Each row of a before or after table is a point. One or more steps were done to the points. Then noise was added and the rows were shuffled. The steps act on columns, c1 being the first. Write out the steps. A step turns or swaps two columns, mirrors them in a line or flattens them onto one, adds a multiple of one to another, or multiplies or shifts one. Angles are multiples of 10 degrees, from the lower column toward the higher: turns from -170 to 170, lines from 10 to 170 but not 90. Use the fewest steps. Two steps may share a column if one is a turn and the other turns, adds or multiplies; they go together, in the order done. Otherwise the lowest column goes first.

Before (9 x 3)
[[-0.87 -0.03 -0.23]
 [-0.95 -0.10  0.00]
 [-0.76  0.20 -0.10]
 [-0.47 -0.31  0.09]
 [-0.62  0.52  1.11]
 [-0.29  0.62  0.12]
 [-0.15 -0.16 -0.18]
 [ 0.71  0.14 -0.23]
 [-0.22 -0.15 -0.05]]
After (9 x 3)
[[-0.10  0.01 -0.08]
 [-0.65  0.70  0.45]
 [-0.24  0.85  0.09]
 [-0.19  0.01 -0.09]
 [-0.84  0.20 -0.11]
 [ 0.70  0.42 -0.16]
 [-0.47 -0.04  0.04]
 [-0.92  0.16  0.00]
 [-0.74  0.51 -0.10]]
Steps: shift c2 by 0.20; multiply c3 by 0.4

Before (14 x 8)
[[ 0.24  0.45 -0.06  0.21  0.65  0.33  0.02 -0.37]
 [ 0.21 -0.21  0.01  0.10  0.48 -0.17 -0.09  0.21]
 [ 0.20  0.02 -0.50  0.24  0.48  0.19 -0.10  0.10]
 [-1.98 -0.15 -0.14  0.28  0.44  0.43  0.46  0.16]
 [ 0.47  0.33  0.03  0.12 -0.03  0.68 -0.23 -0.04]
 [ 0.39 -0.34  0.05  0.20  0.09  0.43  0.45 -0.37]
 [ 0.36 -0.08 -0.33  0.25  0.45  0.58  0.20  0.23]
 [ 0.01 -0.18 -0.18  0.88  0.30 -0.12 -0.21 -0.07]
 [ 0.49  0.39 -0.39  0.38  0.29  0.04 -0.03  0.09]
 [ 0.01 -0.30 -0.51  0.14  0.54  0.47 -0.29 -0.12]
 [ 0.04 -0.27  0.09  0.05  0.44  0.34 -0.07  0.09]
 [ 0.25 -0.28 -0.21  0.09  0.36  0.31 -0.09  0.22]
 [ 0.43  1.38 -0.71  0.25  0.38  0.45 -0.06  0.00]
 [ 0.35  0.50 -0.60  0.40 -0.40 -0.69 -0.01 -0.79]]
After (14 x 8)
[[-0.08 -0.04  0.24 -0.33 -0.60 -0.18  0.30 -0.57]
 [-0.52 -0.99 -0.01 -0.39 -0.30 -0.35  0.53 -0.21]
 [-0.15 -0.81 -1.99 -0.44 -0.59 -0.24 -0.16  0.24]
 [-0.18  0.00  0.01 -0.74 -0.16  0.60  0.31 -0.12]
 [-0.40  0.33  0.50 -0.33 -0.21  0.17  0.16  0.11]
 [ 0.06 -0.98  0.39 -0.39 -0.28 -0.29 -0.34 -0.61]
 [-0.71  0.76  0.44 -0.47 -0.29 -0.27  0.23 -0.03]
 [ 0.01  0.05  0.19  0.02 -0.39  0.20  0.32  0.34]
 [ 0.03 -0.67  0.42 -0.43  0.12 -0.52  0.21 -0.02]
 [-0.33 -0.95  0.40 -0.51 -0.50 -0.38  0.06  0.34]
 [-0.49 -0.22  0.20 -0.31 -0.36 -0.03  0.34  0.17]
 [ 0.08 -0.78  0.04 -0.20 -0.37 -0.25  0.27  0.12]
 [-0.56  1.53  0.36 -0.02  0.36  0.80 -0.19 -1.25]
 [-0.20 -0.73  0.27 -0.21 -0.26 -0.22  0.26  0.33]]
Steps: swap c1 and c3; add -1.5 times c6 to c2; turn c4 and c6 by 150 degrees; turn c5 and c7 by 150 degrees; multiply c8 by 1.6
